Each point is reached from the start by the listed moves, each made 0, 1 or 2 times, or once backwards (-1), plus a little noise. Is the number of moves made odd or even? Then give how often each move was made.
In the rows, 128 means zero.

Moves:
(1): [188 120 130 123 111 131]
(2): [133 173 121 120 104 116]
(3): [131 144 190 149 133 113]
Start: [113 126 134 129 159 154]
Points:
[243 191  63  80  71 156] -> odd (2, 2, -1)
[181 221 179 126 101 114] -> even (1, 2, 1)
[237 171 187 135 104 138] -> even (2, 1, 1)

Moves:
(1): [159 137 115 125 133 138 138 125]
(2): [132 158 135 135 131 124 121 119]
(3): [146 114 175 135 108 137 147 120]
(4): [129 123 121 178 136 130 119 139]
(5): [128 130 144 128 163 125 134 139]
(6): [117 131 126 127 128 167 124 121]
Start: [116 139 108 137  93 139 116 153]
Points:
[122 202  82 133 194 169 106 166] -> even (1, 1, -1, 0, 2, 1)
[119 225  44 140  91 214  80 111] -> odd (1, 2, -1, 0, -1, 2)
[ 65 194  59 249  95 159  45 153] -> even (-1, 2, -1, 2, -1, 1)

Moves:
(1): [173 134 121 128 142 114 126 125 122 122 133 122]
(2): [127 157 122 115 130 129 118 132 134 128 129 123]
(3): [133 142 170 130 126 124 134 137 115 130 132 137]
(4): [127 139 125 162 129 129 133 129 139 135 135 116]
(5): [114 127 134 125 178 122 134 131 144 127 124 141]
(6): [139 127 130 120 133 164 142 132 129 130 124 124]
(7): [122 134 121 116 124 113 167 120 133 125 141 120]
(8): [127 124 121 124 126 124 133 161 124 134 128 129]
(9): [139 126 138 123 118 129 125 133 156 131 123 124]
(10): [131 129 128 123 129 122 136 120 121 164 119 128]
(11): [121 124 126 130 131 132 119 128 124 139 164 128]
Start: [118 138 138 136 102 118 108 143 112 117 117 133]
Points:
[131 162 180 102  62  36 194 168 159 150  97 125] -> odd (0, 0, 1, 0, 0, -1, 2, 1, 2, 1, -1)
[225 147 249 172 219 115 121 165 143 208 126 153] -> odd (2, -1, 2, 1, 2, 1, -1, 0, 2, 2, 1)
[ 82 113 187  80  85 172 219 144  98 128 160 141] -> odd (-1, -1, 1, -1, 0, 2, 2, 0, 0, 0, 1)
[186 164 160  87  93  89 228 201 119 148  98 113] -> even (1, 0, 1, 0, 0, 1, 2, 2, 1, 1, -1)
[161 202 150  75  65 100 101 145  76 125 212 116] -> odd (1, 2, 1, -1, -1, 0, 1, 0, 0, 0, 2)
[209 189 206 142 243 120 192 183  77 182  79 152] -> even (2, 0, 2, 1, 2, 2, 0, 1, -1, 2, -1)

Moves:
(1): [156 133 128 136 133 130 137 115 128 125 134 135 125 123]
(2): [121 169 125 122 121 126 116 126 132 124 126 125 132 141]
(3): [128 127 159 123 119 123 124 140 128 122 145 134 135 130]
(4): [126 126 133 153 127 141 141 116 124 141 126 136 127 127]
(5): [120 130 134 132 164 136 137 121 135 129 127 125 125 123]
(6): [133 126 133 127 126 147 115 126 143 131 126 116 127 125]
(7): [124 128 130 117 124 135 146 126 129 129 128 116 133 125]
(8): [132 136 126 133 131 137 130 157 128 133 128 122 123 136]
(9): [127 128 124 134 127 114 144 125 148 141 140 133 134 120]
(10): [133 128 132 107 138 137 124 135 130 158 122 133 135 136]
(11): [119 131 118 127 133 135 116 130 112 143 152 115 126 127]
(12): [117 118 118 118 121 139 141 131 128 122 147 165 124 132]
(13): [132 123 114 131 132 137 119 141 122 119 121 128 166 124]
(14): [124 114 126 118 130 127 137 126 138 122 138 122 143 169]
Start: [120 126 125 155 133 112 143 125 152 145 124 147 125 132]
Points:
[129 189 141 103 117 113 216 170 237 160 178 185 177 249] -> even (1, 2, 1, 0, 0, 0, 1, 2, 2, 1, -1, 1, 0, 2)
[149 105 221 109 164 143 219  66 167 150 181 149 137 205] -> even (2, 0, 2, 1, 1, 0, 2, -1, -1, 1, 0, 0, -1, 2)
[144 194  89 160 111 170 164 174 156 241 243 244 188 213] -> odd (2, 2, 1, 2, -1, 0, -1, 2, 2, 2, 2, 2, 1, 1)
[130 138 124 103 123 133  50 192 186 238 124  79 135 152] -> even (-1, 0, 0, -1, -1, 2, -1, 1, 1, 2, 1, -1, 0, 0)
[112 187 146 208 124 128 104  54 153 141 188  97 161 209] -> odd (1, 2, 1, 2, 0, 1, -1, -1, 0, -1, 2, -1, 0, 2)

Moves:
(1): [142 119 131 128 126 129 128 118 130 129 121 133 124 130 130 124 126 134
 131 128]
(2): [141 148 129 128 120 121 138 125 131 123 133 128 129 127 128 113 132 123
 138 129]
(3): [118 130 142 128 133 127 138 123 123 132 117 128 125 128 131 123 119 125
 132 128]
(4): [131 126 122 142 121 125 123 124 115 139 123 129 129 130 121 129 133 128
 139 135]
(5): [132 127 122 134 145 123 118 119 127 127 125 125 134 130 124 136 124 129
 134 126]
(6): [128 129 126 133 125 144 126 130 131 128 131 117 129 115 118 132 124 122
 120 134]
(7): [134 132 123 139 139 126 151 132 130 127 136 129 129 139 135 127 129 130
 123 119]
(8): [139 130 132 130 135 138 119 146 111 115 132 126 124 133 122 112 127 137
 140 132]
(9): [125 124 137 137 137 124 121 133 147 130 131 130 136 130 126 120 119 133
 126 132]
(10): [138 131 125 125 131 125 128 133 126 154 127 129 134 132 138 132 121 128
 128 131]
(11): [133 119 133 131 137 122 130 117 115 129 151 134 134 121 126 126 130 125
 135 127]
(12): [129 139 117 134 132 132 123 125 130 129 126 150 137 130 125 128 131 124
 124 118]
(13): [130 123 127 127 120 125 136 130 122 124 126 128 159 121 126 130 142 133
 130 122]
(14): [118 134 134 128 131 139 114 114 131 134 132 124 131 147 127 124 132 130
 128 120]
(15): [126 125 125 130 129 132 124 123 129 126 135 126 129 121 143 129 132 133
 130 128]
(16): [126 139 146 132 124 127 116 135 128 131 136 139 129 129 128 150 130 137
 127 127]
(17): [127 132 134 127 140 124 129 136 131 126 126 130 125 124 130 130 148 118
 125 129]
(18): [121 131 121 118 133 131 134 127 126 131 124 126 126 120 125 120 129 157
 122 127]
(19): [129 124 129 125 129 138 134 130 139 144 125 134 125 120 118 128 134 126
 153 132]
(20): [123 131 125 128 129 133 130 120 128 117 129 141 125 134 133 128 120 136
 131 156]
Start: [138 118 124 122 129 135 115 141 136 120 135 135 129 126 116 123 120 126
 131 122]
Points:
[147 133  99 108 148 134 126 116  96 160 179 177 126 128 143  98  73 188
 102 148] -> even (0, 0, 0, 0, -1, 0, 0, 0, 0, 2, 2, 1, -1, 0, 0, 0, -1, 2, -1, 1)
[172 143 122 201 220 185  86 137 165  63 249 150 144 155  66  79  76 118
 176 138] -> even (-1, 1, -1, -1, 2, 2, 2, 2, 2, -1, 2, 1, -1, 1, 0, 0, -1, -1, 1, 1)
[159 133 182 118 147 136 123 124 113 129 178 201 170 182 186 110  74 240
 127 154] -> even (2, 0, 1, -1, -1, -1, 1, 1, 1, 2, 1, 0, 1, 1, 1, 2, -1, 1, -1, 2)
[155  83  90 132 154 148 126 102 125 146  55 155 144  56  34  98 153 158
 203 146] -> even (2, 0, 1, 2, 2, 1, -1, 0, 0, -1, 0, 1, 1, -1, -1, -1, 1, 2, 2, 0)

Moves:
(1): [146 121 114 137 142 128 137 148 143 112 137 128 124 127 132 125 112 133
 139 123 133 116 137 131]
(2): [127 136 123 121 137 135 125 127 123 136 128 139 126 130 124 134 134 130
 122 130 123 121 112 148]
(3): [139 135 144 128 126 125 124 135 120 132 116 115 131 136 136 123 114 126
 129 127 121 127 138 140]
(4): [138 141 119 143 130 132 139 127 129 121 130 123 122 138 123 133 128 125
 115 124 114 133 135 123]
(5): [123 128 139 123 138 131 125 122 122 127 135 126 125 140 123 130 125 121
 115 126 131 122 120 110]
(6): [120 104 127 127 130 146 144 137 127 139 118 118 114 126 116 134 137 112
 134 125 132 119 131 127]
(7): [139 123 128 132 128 133 144 120 111 131 138 129 125 129 135 124 127 138
 122 125 136 137 127 131]
(8): [120 139 128 135 128 131 128 140 123 129 134 131 126 131 125 121 141 130
 138 118 131 127 128 122]
(9): [124 127 145 116 116 121 157 139 140 130 136 122 136 131 133 135 130 135
 124 128 119 122 122 131]
(10): [133 124 129 128 127 107 128 131 126 141 126 134 129 116 114 117 122 126
 116 123 114 127 129 128]
(11): [116 130 134 134 123 130 128 132 125 126 141 123 130 116 130 138 122 128
 123 136 136 127 130 131]
(12): [127 122 137 137 123 132 132 134 132 139 136 146 128 131 138 128 127 119
 123 122 116 132 122 129]
(13): [123 115 133 129 134 144 140 128 130 122 134 131 149 137 123 124 135 143
 128 131 118 117 126 134]
(14): [129 129 125 121 132 131 129 122 125 132 141 124 128 149 120 137 128 126
 133 118 131 136 132 139]
(15): [119 134 118 137 142 124 129 115 129 141 125 131 143 129 147 128 127 129
 128 130 138 128 133 128]
(16): [117 131 128 128 135 124 140 137 120 106 116 136 125 125 124 142 108 121
 132 117 127 134 126 136]
(17): [134 132 130 126 137 121 123 138 121 124 131 129 133 116 134 133 137 117
 125 121 121 130 138 126]
(18): [128 119 130 137 129 140 115 129 138 137 127 123 126 118 133 142 133 154
 124 114 116 110 117 108]
(19): [132 123 138 137 137 131 133 123 133 140 128 123 133 120 125 130 124 125
 136 128 132 133 122 131]
(20): [137 124 135 130 115 115 128 136 128 134 121 140 133 143 117 140 139 128
 141 133 144 109 118 131]
(21): [119 131 144 143 122 131 113 129 139 116 123 132 142 133 129 129 151 133
 119  99 146 123 121 136]
(22): [129 119 112 129 135 137 115 148 132 143 111 119 134 129 115 137 128 123
 129 130 143 148 116 117]
(23): [135 128 135 126 134 124 124 130 137 134 123 140 119 130 124 125 125 134
 124 135 129 133 150 131]
(24): [117 120 120 134 139 111 126 128 125 115 131 122 117 131 132 130 131 135
 134 144 124 126 121 143]
Start: [140 127 125 134 136 115 127 133 111 129 136 128 136 140 129 125 131 149
 113 128 123 145 112 135]
Points:
[205  57  65 146 222 111 112 176 102 115 136 104  49 192  77 147  41 218
 137 114  90 140 107 136] -> even (2, 0, 1, 0, 1, 0, 1, 0, -1, 1, -1, 0, 0, 2, -1, 1, -1, 2, 0, 0, -1, 1, 1, 2)
[151  77 156  79 155  95 189 233  65 172  93 203  96 188  30 135 114 103
  81 104 145 183  80 141] -> odd (0, 1, 0, -1, 2, 1, 2, 1, 1, 2, -1, 1, 0, 0, -1, 2, 0, -1, -1, 1, 0, 2, 2, 0)
[100  79 175 164 160 141 166 229 106 232 152 185 188 207  55 155 224  90
  78  39 181 163  89 177] -> odd (0, 1, 0, 0, 1, 2, 1, 2, 1, 2, 1, 2, 1, 2, 1, 0, 1, -1, 0, 1, 2, 2, 1, 0)
[135 120 195 149 194 185 207 203  32 165 122 111 165 195  44 163 125 114
   7  21  45 201  52 173] -> odd (-1, 2, 2, 2, 2, 1, 2, 1, 1, 2, 0, 1, 2, 1, -1, 2, 1, 0, 1, -1, 1, 2, 0, 0)
[196 109  74 165 206  66 174 125  31 195 135 129  62 240  97  78 143 179
 139 164 134  60 156 187] -> even (1, 1, 2, 1, 1, 2, 2, 2, -1, 2, -1, -1, 0, 1, 2, -1, -1, 0, -1, 2, -1, -1, 1, 2)

Moves:
(1): [149 130 122 135 119 133 136 117 125 125 122 125 145 140 131 135 135 125
 116 122 124 133 125 125 132 117]
(2): [126 149 143 126 126 115 121 132 117 131 137 127 126 124 129 130 137 123
 129 139 125 117 127 135 133 118]
(3): [124 122 143 120 130 138 135 131 126 124 127 132 131 114 135 134 129 122
 123 123 122 126 133 134 125 130]
(4): [123 122 133 145 117 122 127 115 130 133 126 132 125 132 126 129 141 117
 128 137 120 130 133 118 134 123]
(5): [143 121 125 126 144 131 142 132 118 136 132 119 132 121 123 123 132 130
 124 134 123 123 122 133 123 126]
(6): [130 138 121 122 119 149 126 128 144 131 127 136 135 136 112 140 122 121
 145 131 123 108 102 134 128 119]
(7): [124 128 124 123 131 120 140 136 136 131 124 134 118 123 131 137 130 130
 124 131 133 126 139 122 136 130]
(8): [125 134 124 128 121 121 127 144 129 127 123 126 122 130 134 130 130 132
 133 125 115 139 117 120 126 132]
(9): [126 126 127 126 126 135 123 117 135 133 139 124 123 118 121 128 128 125
 125 123 124 123 130 124 137 119]
(10): [126 125 131 130 137 124 114 123 133 156 117 124 131 130 138 122 131 135
 134 116 132 121 130 130 123 136]
(11): [134 126 124 130 121 127 134 122 122 133 143 138 128 118 127 136 125 123
 133 131 117 136 137 128 130 128]
(12): [134 134 135 117 131 118 119 141 129 126 124 144 139 123 126 126 133 134
 124 130 130 123 119 123 142 131]
(13): [120 137 123 131 130 133 133 133 124 130 133 122 145 125 129 128 132 129
 121 132 137 128 126 122 131 129]
(14): [126 127 146 114 129 127 132 129 128 129 139 126 132 142 140 130 121 113
 131 144 128 118 120 124 115 121]
(15): [130 133 107 129 133 140 124 132 129 134 132 141 128 124 143 123 133 119
 130 131 119 114 137 131 130 130]
(16): [124 120 133 134 124 125 118 130 130 119 137 131 136 130 136 144 134 125
 119 134 126 130 126 139 139 128]
(17): [125 130 127 117 130 132 136 126 133 126 133 125 124 129 126 128 144 129
 134 128 126 137 127 134 134 137]
(18): [122 134 132 134 131 134 133 126 132 119 131 123 128 125 128 128 127 140
 137 124 129 125 120 123 141 135]
(19): [123 121 118 120 130 116 141 130 137 131 116 122 130 117 134 122 119 118
 144 118 119 130 133 126 124 122]
(20): [140 132 134 121 115 123 130 138 138 128 116 123 127 118 138 127 138 124
 122 150 131 136 123 134 121 137]
(21): [132 142 119 139 137 133 130 134 126 133 138 127 126 119 131 124 138 114
 146 130 150 131 122 117 126 119]
(22): [128 135 130 131 134 123 124 120 131 135 120 137 124 129 131 126 122 127
 125 135 125 146 126 128 126 122]
(23): [138 133 126 129 135 130 117 148 126 130 124 129 134 128 126 136 132 130
 133 142 117 133 157 119 141 121]
(24): [137 126 127 132 122 127 128 144 142 132 132 136 134 130 121 121 130 140
 123 124 125 120 131 144 128 122]
Start: [118 110 115 131 124 144 133 129 129 115 106 148 130 132 110 127 133 136
 123 126 127 135 124 123 132 126]
Points:
[110 131  70 128 161 104 182 135 208 220  15 111  99 105 163  89 197 122
 168 177 111 175 171  92 139 141] -> odd (0, 0, -1, 2, 1, 0, 2, 0, 0, 2, -1, -1, 1, 0, 1, -1, 2, 1, 2, 2, 0, 2, 1, 0)
[140  97  72  76 197 152 157 177 178 104 106 237 126  77 127 152 110 135
 125 161 107 102 109 155 189 130] -> odd (-1, -1, 0, -1, 2, 1, 2, -1, 0, -1, 0, 2, -1, 0, 2, 2, 0, 1, 1, 0, 0, 2, 0, 0)
[150 181 117 115 203 158  69 233 175 230  74 204 172  92 118 103 136 149
 176 167  60  18 127 171 155  77] -> odd (-1, 2, 1, 0, 2, 2, 0, 0, 0, 2, -1, 1, 0, 0, 2, 0, -1, 1, 1, 0, 0, 2, 2, 2)
[147 174  50 131 174 154 196 219 159 135 114 216 174  81  75 154 113 164
 177 148  96 165 141  40 220  91] -> even (0, -1, 0, 0, 1, 1, 2, 1, 0, -1, 2, 2, 2, 0, 0, -1, 0, 2, 1, -1, 1, 2, 2, 1)
[105 157  69  66 149 152  86 144 217 169 106 165 135 100 137 107 154 101
 184 144  83  92   7 190 148 116] -> even (-1, 1, -1, -1, 1, 2, -1, 1, 2, 1, -1, 1, 0, 0, 2, 2, 2, 0, 2, 1, 0, 2, -1, 0)
[166 157  59  84 114 142 144 246 156  81  82 154 162 133 138 160 158 149
 124 170  59  81  94 133 188 122] -> odd (1, 1, -1, -1, 1, 1, 1, 2, 0, -1, -1, 1, 0, 0, 2, 1, 0, 1, 1, 1, -1, -1, 1, 0)
[206 164 127 120 162 130 123 149  83 159  80 157 201 229 103 115 112 109
 120 177  88 114  59  96  89  34] -> odd (2, 1, -1, 0, 2, 1, -1, 1, -1, 0, -1, 1, 0, 2, 0, -1, -1, -1, 0, -1, 0, 2, 1, 0)
[ 79 174 155 139  75 130  84 108 161 170  85 127 151 146  68 143 217 173
  99 110 121  86 100  91 207 121] -> even (1, 2, 0, 2, -1, 1, 1, 1, 2, 2, -1, 1, 2, -1, -1, -1, 1, 0, -1, 0, -1, -1, 0, 0)

Moves:
(1): [132 124 125 128 130 142 130 126 127 119 122 130 122 136 130 130 125 139
 125 125 130 147 130 128 131 136 137]
(2): [122 124 118 127 130 126 133 133 135 124 135 134 125 130 125 146 123 122
 128 123 125 135 137 121 125 127 127]
(3): [134 129 118 122 126 126 134 127 133 130 127 130 133 131 133 123 131 136
 132 131 129 129 132 125 128 131 138]
(4): [115 129 116 132 135 137 118 121 124 118 126 132 128 126 111 132 140 150
 126 121 120 140 121 121 141 127 136]
(5): [126 135 144 132 121 133 129 128 137 126 135 126 123 126 139 103 125 133
 125 134 132 119 118 119 122 126 129]
(6): [128 124 119 130 124 131 131 127 133 148 130 112 119 126 144 133 131 133
 125 132 139 123 144 132 117 119 143]
(7): [134 128 138 128 128 134 134 124 126 122 130 133 125 128 129 126 132 133
 127 127 119 120 127 129 129 131 137]
(8): [129 124 136 132 130 129 118 125 119 124 129 130 141 130 122 119 129 122
 114 123 131 125 125 135 122 131 131]
(9): [127 127 127 125 122 128 128 133 123 135 141 115 123 133 119 134 123 113
 131 127 119 132 132 125 133 125 131]
(10): [131 125 127 127 131 129 127 131 129 126 130 118 118 127 129 134 123 129
 128 121 125 128 123 137 123 116 125]
(11): [133 136 124 129 135 142 130 128 123 123 134 131 127 130 137 119 125 129
 121 126 133 119 120 126 125 142 136]
(12): [128 132 120 123 129 117 115 129 126 131 137 129 125 125 119 127 139 136
 119 133 139 129 127 131 120 133 129]
(13): [127 131 136 130 135 138 127 126 127 132 129 118 130 131 131 129 125 130
 122 134 124 134 123 141 125 127 130]
(14): [129 123 121 122 126 128 128 127 131 132 134 129 118 124 125 129 128 126
 127 128 132 125 122 127 112 131 130]
(15): [136 133 131 129 125 122 132 137 126 142 127 128 121 120 124 126 123 126
 133 128 128 127 124 127 118 123 128]
(16): [132 125 125 129 132 121 132 128 137 128 144 131 123 127 135 125 120 123
 135 131 143 131 114 116 130 123 125]
(17): [127 125 128 135 124 134 120 127 125 129 144 125 127 125 134 132 131 124
 132 123 124 120 129 131 122 134 129]
(18): [122 127 125 134 129 136 117 111 135 128 140 123 122 121 123 126 128 136
 139 131 123 115 139 119 133 129 127]
(19): [127 126 125 149 131 124 131 135 126 126 138 126 135 132 123 131 130 115
 127 126 129 128 137 140 124 144 127]
(20): [126 122 135 130 133 127 124 132 130 139 121 129 132 130 128 117 132 121
 123 135 119 123 130 121 132 131 127]
(21): [122 134 124 128 126 124 125 128 128 132 130 126 122 127 134 122 121 130
 128 128 129 132 125 129 134 134 132]
(22): [122 125 138 115 130 126 129 139 129 129 126 128 130 135 129 129 120 123
 139 131 127 127 118 120 130 128 136]
(23): [117 126 126 126 135 126 123 128 124 130 130 120 129 115 125 130 130 131
 132 134 127 131 135 121 125 122 128]
(24): [124 130 134 130 130 130 116 127 133 118 127 134 127 124 128 132 124 120
 132 138 129 136 120 124 137 117 132]
Start: [121 121 125 142 119 131 129 129 129 134 129 135 136 117 142 117 132 125
 122 141 129 124 133 124 115 129 133]
Points:
[104 131 133 169 151 149  69 117  99 110 137 166 176 131 109  40 158 150
  78 134 126  74 147 115 117 237 147] -> even (1, 0, 0, 0, 0, -1, 0, 2, -1, 0, 2, 2, -1, -1, 0, -1, 0, 2, 1, 2, 1, 1, 0, -1)
[141 139  86 168 124 130  55 105  78 147 249 136  80  82  82  90 145 126
  94  97 142  80  63 118 103 159 172] -> odd (-1, -1, -1, 2, -1, 0, 2, 2, 2, 1, 2, 2, -1, 1, 2, 2, 1, 1, 0, 0, 2, -1, -1, 0)
[ 64 122 163 115 133  99 122 155 158 127 197 121 139 101 143 155 101  85
 163 181 133 131 113  94  97 115 102] -> odd (-1, 2, -1, -1, 1, -1, 0, -1, 0, -1, -1, 1, 2, 0, -1, 1, 1, 0, 0, -1, 0, 2, 2, 0)
[ 69 106 114 166 147 186  59 105 153 135 220  58 100  87 143  91 148 198
 165 161 140 113 117  93  87 114 182] -> even (1, -1, 1, 2, 2, 1, -1, 0, 0, 2, 0, 1, 1, 0, 0, 1, 2, 2, 1, 0, -1, 2, 2, 0)
[159 135 165 165 153 166 129 113 139 179 108 141 144 120 239  57  87 100
  72 186 172 116  98 133 134 119 186] -> even (0, 0, 0, -1, -1, 2, 1, 2, -1, -1, 2, -1, 2, -1, 1, 2, -1, 0, -1, 2, 2, -1, -1, 2)

Moves:
(1): [134 143 127 127 131 144 129 125 134 124 122 132 130 128 122 128 139 134
 142 137 129 116 132 122 126]
(2): [130 131 149 120 122 130 115 129 141 126 121 135 116 134 121 150 112 118
 149 131 127 125 128 137 124]
(3): [125 134 139 132 134 113 134 126 134 132 119 127 135 133 134 119 126 122
 126 123 121 127 116 130 121]
(4): [130 132 128 127 136 144 137 133 118 128 134 128 133 133 131 134 125 132
 128 123 138 133 132 120 125]
(5): [132 131 117 121 132 129 131 127 136 127 124 117 134 130 129 122 128 127
 125 127 130 134 130 123 122]
(6): [123 114 118 121 122 127 121 123 120 133 130 130 127 133 114 128 121 121
 124 135 118 130 119 116 116]
(7): [123 128 135 128 125 131 131 126 137 129 121 131 119 124 121 130 133 125
 133 133 133 130 130 127 119]
(8): [135 120 121 119 117 127 131 134 128 137 134 131 126 146 120 128 128 125
 128 122 123 119 119 114 121]
(9): [114 118 115 131 122 138 133 127 128 132 130 136 131 132 130 129 128 126
 132 130 128 132 145 135 134]
(10): [122 116 126 128 131 122 140 129 130 131 112 124 130 124 127 125 133 122
 128 133 128 125 128 118 126]
(11): [135 123 131 131 106 139 135 120 123 123 132 146 129 125 118 144 120 125
 118 120 125 125 138 143 142]
(12): [130 127 130 134 129 132 124 129 120 117 121 137 134 136 143 119 133 136
 129 126 134 128 132 130 122]
(13): [131 144 130 121 129 126 131 116 126 131 119 125 134 120 122 122 129 133
 131 124 136 121 131 130 136]
(14): [120 130 118 134 119 131 137 121 122 126 126 126 116 126 132 131 125 126
 117 126 129 135 124 135 136]
(15): [126 126 123 131 117 135 138 129 132 123 127 132 134 121 137 115 120 141
 138 137 122 132 142 125 128]
(16): [125 112 130 125 129 135 128 128 122 132 129 139 127 135 117 137 131 128
 139 125 127 132 120 129 128]
(17): [130 131 127 117 131 144 129 129 124 124 136 132 132 122 139 125 135 124
 142 147 132 126 139 125 128]
(18): [117 118 117 132 131 134 133 135 124 125 120 132 109 122 129 111 131 125
 116 130 118 131 138 133 130]
(19): [135 124 121 126 130 126 132 131 135 135 129 135 126 134 118 123 128 131
 129 151 131 122 124 125 123]
(20): [119 117 126 123 124 132 133 133 132 120 125 137 125 115 119 122 133 121
 134 134 130 122 125 131 123]
(21): [132 133 131 131 120 133 124 131 125 134 123 125 133 125 117 127 127 127
 136 132 125 127 127 134 127]
(22): [126 120 135 118 127 145 113 138 128 140 135 128 142 125 132 126 131 131
 131 134 130 129 117 113 126]
(23): [123 141 134 133 123 125 125 137 129 125 105 127 126 132 124 128 140 127
 126 139 117 133 135 129 127]
(24): [130 123 119 130 129 123 129 129 130 129 124 135 127 123 128 129 127 121
 132 122 123 131 124 127 127]
Start: [118 125 120 129 133 125 123 117 128 124 131 136 126 133 140 136 125 119
 130 130 137 126 124 126 132]
Points:
[ 41 148 156 150 117 224 165 146 151 136  10 137 109  98  88 173 173 116
 224 170 144 154 147 122 124] -> odd (2, 1, 0, 2, 0, -1, 2, -1, 1, 2, -1, -1, 0, 2, 1, 2, -1, 0, -1, 1, 2, 1, 2, 0)
[ 86 109  94 139 145 249 184 108 134 132  58 186 145  86 180  64 161 179
 185 182 182 126 193  99 143] -> even (2, 0, 0, 1, 0, -1, 2, -1, 1, 2, 0, 2, 2, 1, 2, 1, 0, 2, 1, -1, 0, 2, -1, 1)
[ 92  74 131  52  77 187 108 134 157 181  78 185  93 150  31 194 120  56
 206 165 113 111  64  49  72] -> odd (1, 2, 0, 1, 0, 2, 2, 2, 0, 1, 0, -1, 1, 1, 0, 1, 0, 0, 0, 1, 0, 2, 1, 2)
[143 122 109 121  59 204 169 113 143  88 135 182 124  85 101 101 113 139
 150 157 124  68 163 135 137] -> odd (2, 0, 0, 0, 0, 0, 0, 1, -1, 0, 2, 0, 0, 0, 2, -1, 0, 1, 0, 2, 1, 0, -1, -1)
